Rows are points. To make a cloud, some directions were put in groups of two or more. Within a group, all points are equally far from the middle, so they leave a hole (a ring in 2 directions, a hollow ball in 3). The other directions are filled evenly. Then the cloud was stretched, turned, moved and blurred a little. How many holes are there, and how many directions does each take, smallest first?

Cloud (14 x 2)
[[ 37 -22]
 [ 30 -45]
 [-58  33]
 [-54 -29]
 [-21  -6]
 [-13  36]
 [-13 -50]
 [ 17  52]
 [ -1  12]
 [ -7 -26]
 [-18 -30]
 [ 23  19]
 [-11 -13]
 [  4 -26]]
Holes: 0

Cloud (13 x 2)
[[-24 -47]
 [ -4  10]
 [  9  -3]
 [  5 -29]
 [-63 -31]
 [-39 -31]
 [-31   3]
 [ 19 -20]
 [  8  34]
 [-14  -4]
 [-20  11]
 [ 26 -59]
 [-58  11]]
Holes: 0

Cloud (22 x 3)
[[ 72 -25  18]
 [  6  22 -20]
 [ -4  -2  28]
 [ 70 -26   3]
 [-17  16  79]
 [-12  13  49]
 [-23 -22 -14]
 [ 62 -13  33]
 [ 42 -17  37]
 [ 14  -3 -30]
 [ 34  23  46]
 [-11  13  54]
 [ 36   1  15]
 [ 23  31 -21]
 [ 10 -44 -12]
 [ 17  21 -16]
 [  2  12 -28]
 [ -1 -29 -14]
 [-28   5  13]
 [ 28   9  35]
 [  1 -28  58]
 [  2  32  10]]
Holes: 0

Cloud (30 x 4)
[[  4  25  42 -16]
 [-11 -19 -31 -36]
 [ 31  -4  27  46]
 [ 55 -17  20 -21]
 [ 28 -39 -37 -18]
 [-36 -34  17  20]
 [ 23 -51  20 -24]
 [ 25 -42  29  31]
 [ 48   6 -32  22]
 [ 55 -22 -22 -18]
 [  7 -54  30   5]
 [ 51 -22 -34  -6]
 [-40   5   4  31]
 [-13  22  45   5]
 [-10 -25 -44 -18]
 [  6 -54  29  11]
 [ 24  38 -25  -5]
 [ 31 -44 -11 -34]
 [ 32 -19  17  49]
 [ 22 -42  19  41]
 [-15 -44  28 -18]
 [  4 -39 -45  12]
 [ 45  23 -28   8]
 [-32 -14 -35  17]
 [ 12  30  15 -34]
 [ 27 -31  -3  49]
 [-19  -3  13 -43]
 [-16 -42  28 -20]
 [ -3 -32 -17 -42]
 [ 48  -4  39  -7]]
Holes: 2 (2, 2)

Cloud (27 x 4)
[[-28 -20 -37  15]
 [  9 -50  27  16]
 [  4 -11  12   8]
 [-33 -33   7  22]
 [  8 -23 -25 -52]
 [ -6  39  46   6]
 [ 17  14 -48  33]
 [-23 -42 -31  61]
 [-16 -32 -16  33]
 [-16   6  22 -36]
 [-36 -28  -7  33]
 [ -5  11 -31  -9]
 [ 27   0  35  20]
 [  4 -15 -37 -54]
 [ 37 -27  24  37]
 [-19  17 -32 -21]
 [ 23  20 -31  30]
 [ 33  38 -45  30]
 [ -5  47  50  27]
 [ 36  42  40   2]
 [ 21 -71  23 -39]
 [-33  29   7  32]
 [-18  -7  11  60]
 [ 34 -31 -12 -31]
 [ 41 -27 -21   3]
 [ 24  25 -25 -14]
 [-38 -39  17   6]]
Holes: 0

Cloud (47 x 6)
[[  2   5 -29  23  18  64]
 [-31  40 -37  15  47 -20]
 [-19  28 -28 -12  64   0]
 [ -2  59 -22 -22  -7 -25]
 [ 13 -11 -28  14 -16 -50]
 [-13 -52 -28  22  43   8]
 [ 51 -15 -27  22  11  10]
 [-19  32 -46 -26 -23   8]
 [  2   3   5 -28  -5 -54]
 [-42   0  15  39 -27   9]
 [ 11 -13 -27   8 -24 -48]
 [-11 -49   1 -18  45  -2]
 [-28  47 -26 -11  40 -20]
 [-41   4 -28  66  -2 -12]
 [ 30  -4  -5 -36 -35  -8]
 [-40  22  19   3  38  41]
 [-42  17 -31  59  33 -11]
 [-21  15  -8 -30  50  35]
 [ 11  16 -67   7  15  14]
 [-34 -33 -18 -28  32  11]
 [-29 -17 -31  -2 -49 -12]
 [-29 -17 -20  48  54  36]
 [ 21  19  -4 -17  48 -43]
 [ 32   2  24 -37  35  26]
 [-41  -3 -11  -9 -45  -6]
 [-14  -1 -19   5  57  52]
 [ -5  57  16  41  40  16]
 [-21  60 -32   9  14 -27]
 [-48  -4 -12   7  47 -25]
 [ 10  22  19  40  -8 -34]
 [ 37  12 -39  18  24 -26]
 [ 16  13   1 -28  30 -48]
 [  3  16  11   7 -27 -49]
 [  6 -48 -15 -27  29 -19]
 [ 20  21  21 -16  62  27]
 [-53  12  24  18  -6  19]
 [-27 -33 -11  36  57  -3]
 [-44 -12  36   0  27   6]
 [ 23  19 -19   2  70   2]
 [-32  -8 -37  67  26   6]
 [  7  21 -54 -10 -18  27]
 [-26  14 -48  14 -40  23]
 [-11  14 -51  44 -15  36]
 [-41   3 -21  28 -35 -31]
 [-29   1  -4  21 -10  59]
 [-12 -33  16 -27  43 -21]
 [ 11 -27 -17 -17 -43 -16]]
Holes: 2 (2, 4)

Cloud (53 x 6)
[[ 42   5   9 -11  42 -23]
 [ 15  36  17 -42 -10 -26]
 [-40  16 -13 -13  -5   2]
 [ 19 -12  35 -18  35 -33]
 [ 73  26 -23 -25  64 -44]
 [ 82   1  17 -25 -24  -1]
 [ 20  23  -5  39  24 -21]
 [ -6   7  66   6   2  11]
 [ 30  24 -14  21  16  14]
 [ 16  16   6 -51   5 -41]
 [-37   3  43 -11  24   4]
 [ 20 -18 -43 -11   9 -18]
 [ 39 -15  35 -43   0  15]
 [-50  -1 -19  -6  42 -21]
 [-32  -7 -12 -68  20 -33]
 [ 22  -4  55 -26 -18   8]
 [  3   9   1 -10  10 -16]
 [ 24  29  35 -34  11  18]
 [-16  -7 -22 -31 -13 -18]
 [-18  19  37   6  81 -44]
 [ 30 -41 -15   2 -38   3]
 [-30  31  48 -20  89 -22]
 [ 26  29  33 -56  55 -46]
 [-53  23  -3   1  15  -6]
 [-11  -9  40  -4  48 -56]
 [  4 -53  -8 -21 -17  40]
 [-28  28  17  -5 -18 -22]
 [-28  41  36   7  60  -7]
 [ 15  61  13 -49  -5  25]
 [ 63   1  31  -5  -4   4]
 [ 22   6  11 -65  -8 -19]
 [ -1  48   7 -48  -7  -5]
 [-20   7 -21   1  39  11]
 [ 54   7   1  -6  62  -6]
 [  4  19   7 -53 -17  14]
 [-15 -11 -16  22  17  31]
 [ 30  43   7 -13  29 -39]
 [ 39 -27  46   9  36 -15]
 [ 23  26  23  -5  58  -2]
 [ 18 -38 -25   6  58 -33]
 [ 38 -22  -1  10  39 -16]
 [ -4  26  -5  21  44  70]
 [ 61 -24  -7  -8 -48  23]
 [ -7 -11  59 -11 -24   4]
 [ 38  13  19 -23  58 -48]
 [ 31 -21 -12   4   3 -30]
 [ 51   3  14 -28 -11  -1]
 [ -5 -40  26  -4  20 -38]
 [  0 -22   3 -16   0   7]
 [ 34  39 -20  -3  55  12]
 [-35  18  18  33  39 -29]
 [ 21  21  21 -18 -38  17]
 [ 39  16  -1 -46  17 -42]]
Holes: 0
